Each row is a point. A path goes straight from each point to the next, and from the last back to the first. The post is the endless flat space through its rows: a point in 2 columns, a line in 3, a plane in 4, and so on, so that a path can go around it. Count how often the path circles the post. Going back the other way cancels.
In the rows, zero is written as 128.

Post, one row:
[[133 145]]
Path:
[[138  65]
 [ 82  71]
 [146 122]
 [163 120]
 [116  50]
 [ 71 105]
 [104  71]
 [153 129]
 [214 111]
 [141 114]
 [ 89  97]
 [ 91 158]
 [125 224]
 [188 172]
 [176 112]]
Times around: 1

Post (5 x 6):
[[120 147 102 146 179 129]
 [128 119 136   7  80 131]
 [126 164 161 138 114 107]
 [ 84 127 163 232 184 193]
 [162 142  96  51  57 144]]
Path (13 x 6):
[[142 144 135  97 164 158]
 [199 109 128 138  76 205]
 [177 105  71 102 163 125]
 [151 161 147 119 149 145]
 [149 220 125  61  67 140]
 [ 92 114 101  78 133 159]
 [125 113 153  99  79 127]
 [191 138 139 106 108 132]
 [115 142 152 141 180 220]
 [217 139 155 125 109 131]
 [151 100 164  69  86 115]
 [195 163  79  82  83 140]
 [132 193 110 133 109 203]]
Times around: 1

Post, 11 rows:
[[134 127 127 161  97 110 144 118 140 118 156 107]
 [156 122 134 130 102 151 124 162  98 172 132 125]
 [140 112 132 152 201 158  90  79 141 139 128 116]
 [147 113 167 135 121 115 121 138 135 107 144 129]
 [137 106 146 158 102 150  78  73 156 134 104 121]
 [113 122  82 101 179   7 120 126 146 124 107 110]
 [130 109 120 160 146 167 127 165 140 116 127 125]
 [135  98 167 160 122 168 143 122 164 147 131 122]
 [136 102 133 108 132 129 132 131 141 119 140  87]
 [146 118 130 111 117 135 151 112 140 116 140 146]
 [152 108 144 137 155 143 150 107 124 107 100 111]]
Path (22 x 12):
[[108 105 166 146 134 129 121 115 118 154 123  89]
 [124 130 150 137 139 101 143 117 129 147 122 106]
 [128 138 141 164 145 130 103 125 161 109 116  87]
 [156 112 120 131 139 149 123 131 151 134 137  92]
 [176 122 154 148 135 129 150 108 136 119 118 157]
 [165 131 131  98 132 135 101 145 108 141 129 150]
 [114 113 149 136 158 139 138 119 168 145 121  92]
 [ 97 138  98 164 134 114 100 125 129 136 106 118]
 [114 101 147 138 144 114 142 141 113 139 156 110]
 [141  88 142 126 130 139 144 130 143 138 135 140]
 [152  88 147 122 126 148 143 159 147 119 113 141]
 [168 149 140 136 124 114 132 118 158 123 147 131]
 [138 130 122 131 125 144 108 114 151 118 121 148]
 [ 99 132 138 142 124 121 125 121 145 130 152  80]
 [120 101 147 147 152 129 116 144 130 141 128 123]
 [124  84 169 133 123 116 138 113 118  99 136 120]
 [127 119 127 127 133 134 140 136 124 152 144 124]
 [124 123 110 117 129 140  98 121 137 127 122  98]
 [160 133 126 110 167 131 101 117 154 133 119 127]
 [155 104 149 139 131 129  87 144 160 141 146  90]
 [166  84 156 118 121 109 117 140 146 146 136 138]
 [138  89 165 130  98 129  99 127 125 107 136 130]]
Times around: 0

Post (17 x 18):
[[135 123 164 127  78  80 142  97 130 164 177 163 204 147 122 133 105  94]
 [148 156 157  48 206 146 132 141 136 152 170 108 141 150  56 143  87 123]
 [129 139 123 138 153  76 130 140 199 116 142 134 127 151 119 152 111  73]
 [153 145 131 136 105 145 106  20 151 193 102  78  76 218 155 114  95 132]
 [138 134 115 167 160 232 126 103 127  90 137 117 130 146  53 182 200 163]
 [143 121 232  54 145 113 117 118  80  99   7 175 110 105 182 112  86 103]
 [140 111 152  71 121 102  87 144 113 151 117 119 161 160 100 133 124 146]
 [139 152  64 124 114 151 159 172 145 172 112 133  43 138 189 127 102  90]
 [129 151 148  63 214  74 152  80 108 121 141 146 119 161  95 172  60 173]
 [100 182 102 125 165 120 117 150 135  99 155 174  88 141 105 101 128 127]
 [180 147  94 118  84 194 105 115 152 139  94 102 115 150 133 128  36 136]
 [126 106 114 131  81 175 142 128 153  43 183 134  77 116 197 163 109 142]
 [147 130  99 163 127 151 127 168  82  28 119  99  95 128 147 110 118 105]
 [147 115 154 209 175 122 144  99  90  80 122 201 173 195 147  78 154 187]
 [142 101 161 169 102 129 115 142 131 133 159 185  96 215  96 147 172  88]
 [169  91 126 145 193  92  65 120  63 161 142 182 116 125 158 121 126 139]
 [162 159 195  97 127  76 119 104 117 213 156 127  99 137 142 152  73 184]]
Path (25 x 18):
[[130 125 123 159 144 124 101 123 145 142 167 143  92 158 167 148 129 136]
 [124 156 121 141 171 169 170 163 107  84 121 214 111 166  89 129  92 104]
 [153  49 167 142 109  96 112  74 150 131 114 120 165 182  85 180  95 104]
 [205  73 140  64 164 137  77 160 138 113 161 119 144  81 121 123  83 126]
 [190 122 119 125 155 141 143 125 113 142 116 185 109 163 135 143 126 101]
 [143 190 129 123  97 135 110  67 104 161  61 158 178 195 111 122 107 114]
 [134 119 157 150 144 141  95 159 109 147 111 141 100 157 151 142 173 159]
 [106 123 191  70 163 172 130  70  91 105  98 107 120 122 114 133  63 160]
 [149 150 162 167 184 135 116 158 135 129  63 159  69  94 162  96 152 100]
 [129 101 216 114 139 135 146 113 159 160 120 137 121 177 132 129 110  85]
 [ 96 200 205 135 144 107 110 130 173 130 111 127 149 153 147  74  51 127]
 [138 115 200 106 180 130  94 169 121 121 167 162 167 113 101 162 190 102]
 [184 113 145 116 159 143 129 132 150 154  96 114 131 170 136 162 175  60]
 [180 105  86 101 133 144 175 150 111 108 130  72  77 108 123 141 127  50]
 [154  54 116 115 140 106 109 107 137 118 139 193  78 110 135 178  95  82]
 [135  99 145 145 191 169 129 148 157  84 146 151 101 119 127 149  71 104]
 [123 160 146 137 168  96  95 171 131 139 169 111 142 120 112 154 131  80]
 [137 159 148  81 175 166  86  53  91  97  45 122  90 173 171 126  93 149]
 [148 177 126 140 164 132 112  78 101  49  63 152 126 184 108  89  84 117]
 [132 151 152 182 125 118 108 110  97 100  95 149 122 195 142 129 135 144]
 [117  81 159 120 121 138  89 109 115 100 147 118  98 190 178 112  55 107]
 [146  93 132  84 145 161 115 129  73 108 177 147  80 154 147 124  81 155]
 [164  70 134  77 109 122 155 134  91 154 148 175 112 176  99 163 110 128]
 [143 168 155  97 168 135 119 106 130  57 156 164  97 119 101  97 134  99]
 [154 158 127 151 140 159 134 134 102 105 172 163 119 145 145 107 115 133]]
Times around: 1

Post:
[[119  98 124 158 117 117 138  84 165  86 147 164 132 141 113 109 145 102]
 [123 105 145 127 134 111 166 112 185 191 140 192 130 113 115 141 158 153]
 [122 129 152 108 121 131 109 158  95 135  94 171  91 188 192  77  93  86]
 [112 159 133  77 174  85 127 134 114 149 116 117 132 153 142  98 144 149]
 [163 131 219 125 110 179 143 149 155 161 103  91 127 114  83 131 114  54]
 [153 152 106 134 167 111 128 159 145 140 115 199 107 123  83 147 150 129]
 [146 135  99 179 167 155 144 150  96 148 161 106 121 192  87 108 171 111]
 [144 136  78 127 162  66 141 191 104 131 117 126 131 115 102 128  89 117]
 [139 134 108 174 100 170 137 126 164  47 120 166 171  91 161 141 126 162]
 [167 127  78 116 176 115  86 162 203 116 145  72 141 181 164 156 133 127]
 [119  98  78 155 135 177 133  86 127 149 150 164 131 115  75 128 106 151]
 [181 137 143 162 146 122  99 144 128 162  94 131 113 121 119 110 106  93]
 [148  99 129 105 128 110 129  74  58  83 160 110 159 139 215 154  99  74]
 [110 101 124 158 171 136  71 180 132 118 131 137 125 192 126 126 178  95]
 [109 111 129 130 177 116 136  91  90  83 171  87 111 151 170 170 117 112]
 [121 124 117 164 104 163 169  97 119 105  91 124 150 132 143 161 154  98]
 [128 160 145 133  68 138 148 156 109 109 111  52 113 163 112 169 193 127]]
Path (27 x 18):
[[148 167  98  96 150 153 101 142 149 179 115 119 104 127 136 153  98 120]
 [162 171 116 140  64  89 145 203 144 116  92 138 149 151 165 147 138 114]
 [144 122 188 122 169 189  87 134 174 133 147 131 106 149  81 143 133 116]
 [137 137 183 110 125 111 149 177 122  98  42  58 147 122 177 128 132  97]
 [104 103 117 119 150 108 150  51 138  92 155 143 130 136 193 119 163 122]
 [101 169 135  85 121 135 123 120 187  94 135 126  94 125  97 156 145 168]
 [ 82 132 140 107  94 163 105 132 143 103 131  96 153 154  65 109 155 126]
 [135 172 154 129 125 141 140 110 146 123 117 164 191 146 170 125 163 133]
 [130  84 133 124 170 124 146  68 104 149 136 145  99 194 139 169 147 104]
 [154 112  82 148 157 115 173 188 170 151  92 117 151 119 101 132 164 151]
 [128 157 120 146 118 172 151 187 178  96 115  46  84 127 101 134  90 137]
 [144 172  69 127 129 110 123 152 129 127  68 122 119 149 173 193  90  74]
 [139  89 102 177  88  23 124 157 107  47 184 125 171 173 207 140  94 108]
 [125 121 203 135 110 119 199  96 159 136 124 127  97 182 158 110 142 118]
 [ 99  78 115 164  91 130 108 126  98  99 112  96  81 193 142 127 167  79]
 [165 197 143  89 204 123 175 153 122 111 154  84 143  99 168 160 126 101]
 [102 111 107 160 156  75 145 127 124 136 124 136  56 168  90  95 110  64]
 [ 98 119 136 141 119 166  72 182 170 172  96 120 125 147  85 143 108  75]
 [ 88  96 148 100 125  93 106 136 147 150 121 106 142 147  96 149 133 143]
 [101   7 127  99 138  58 156 112 109 196 140 148  56 168 140 129  60  99]
 [ 72  90 118 140 175 124  44 194 100  80 135 158 115 155  65  94 165 125]
 [118 122 138 103 129 181 137 123  97  83 164 150 107 127 150 128 118 113]
 [ 89 157 102 116 201 152 140  74 102  58 155 130 132 119 234 157  91 137]
 [124 171 152 114  87 129 152  62 164   8 136 102 141 147 166 109  98 111]
 [168 127 165 171 163 169 138  86 122 133 165 161 127 155 101 113 107 126]
 [145 119 160 114 118  83 136 136 114  72 129 133 122 128  70  85 132 131]
 [137  92  71 121 142  83 125  93 104 122 166  99  86 155 161  92 103 138]]
Times around: 5

Post, 17 rows:
[[142 128 134 152 111 135 110  98 177 158 176 145 149 170 111 116 127 112]
 [171 167 132 150 104 107 128 100  82 160 134  95 101 115 137 132  88  85]
 [121 115 105 135 122 157 104 166 123 200 150 166 166 161 154 108 164 111]
 [134  94 105 134 102 165 146 134 153 184 149 122 186 112 152 175 136 119]
 [165 122  94  89  92  93 131 129 102  99  68 120  57 174 126 152  62 130]
 [108 104 146 136 103 202 120 116 139 132 134  95 174 135 149 102 147 116]
 [214  87 128 182 108  78 123 180 115 115  94 108  58 144  82 142 105 127]
 [140 173 139 135 159 123  98 105 120 168  75 119 129 103 114 143 118  93]
 [ 86 139 138 142  92 132 113 112 163 186 131 130 134 153 113 161 182  94]
 [121 113 103 155 145 131 100 100 121 144 127 118 118 115 143 124 145 100]
 [149 139 155  74 106  99 132 115  64 139 113 116  67 106 101 156  66 193]
 [165 166 125 114  87  45 131 169 105  93 104 116  78 112 127 125 102 147]
 [187  98 142 141 152  21 164 133 135 122 106 128 110 221 106 134 156 151]
 [156 159 123 160 122 146 133  87 129 166 100 119 100 134 162 128 135 139]
 [ 92  88  80 130  77 138 155  96 146 157 120 134 186 118 118  80 146 119]
 [172 142 139  87 123 144 141 125 104 142 123 154  79  97 124 137 125 112]
 [174 122 142  99  80 109  87  87 116 156 113 132 141 131 150 146 139 124]]
Path, 28 rows:
[[173 119 195  75 152 167 110 172  45 159 182 167 104 171 129 150  98 181]
 [159 104 112 144 122  66 149 119 138 140 142 143 180 106 102 119 184 123]
 [145 127 119 116 107  79 117  76 123 135 109 112 170 195 124  66 164 115]
 [212 148 210 120  85 113 119  47 124 163 143  65 109 167 107 190  57 125]
 [243 102  99 149 116   7 125 133 123 193 193 133 167 138 117  90 118 129]
 [103 142 170 115  80 110  94  53 150 158 156  84 114 211 116 134 153 191]
 [205 100 170 112 165 176  84  65 164 110 128  82 111 126 162 121 121 115]
 [160 135  64 153  84  91 146 128 126 133 130 164  50 148 188  94 154  78]
 [155 149 108 173 120 121 167  96 110 125 110 113 164  71 139 111  59 121]
 [146  74 162 139 116 199 106 125 169 144 118 147 148 192 108 199 188 100]
 [136 124  79  76  77  76 169 119  63 107 112 154 109 150 149 102  43 172]
 [219 143 134 221 142 140  76 152 170 160 147 132  56 161 134 164 136  22]
 [108 122  86  52 134 108 144 163  93 172  94 135 170  93 153 113 128 122]
 [194 142  99 133 109 100  69 117  30 131 114  89 102  43 162 126 128  88]
 [169 102 132 116  90 101 153 134  81  87 170 107 106 102 116 136 114 101]
 [173  90  77 187  88 154 119 194 165 157 131 165 147 157 157 135 147 116]
 [146  97 123 190 132 107 121  89 199 117  83  99 119 162 109 100 113  95]
 [113 110 151  91 105 181 181 129 193 163 186 117 175 116 169 160 179 122]
 [244 112 153  86 126  78 114  28 124  75  84 125  52 143  76 108 117 137]
 [178 160 140 155 129  89 156 156 124 135 178  95 111 115 161 169 117 171]
 [ 91 106 122  24 159 173 139 123  94 156 133 175 107 104 116  90 142 152]
 [192 142 116  44 115  87 111  80  89 149 130 151  56  85 172 146  75 136]
 [158 118 147 148 138 154 100  47 128 178 117 131 102 176 202 163 151 174]
 [152 155 127 179 110 204  97  91 151 164  91 154  94 215 147 175 122 118]
 [175  91 102 166  83 131  86 190 117 146 143 147 141 158 112  89 135 110]
 [119 168 121 168 177  53 146 169 118 176 133 127  80 177 120 124 170 133]
 [166 102 177 149  96 130  94 156 169 156 129  77 164 144 160 148 186  94]
 [140 200 139  61 115  96 178  72 114 217 112 141 117 123 116 212  47 136]]
Times around: 1
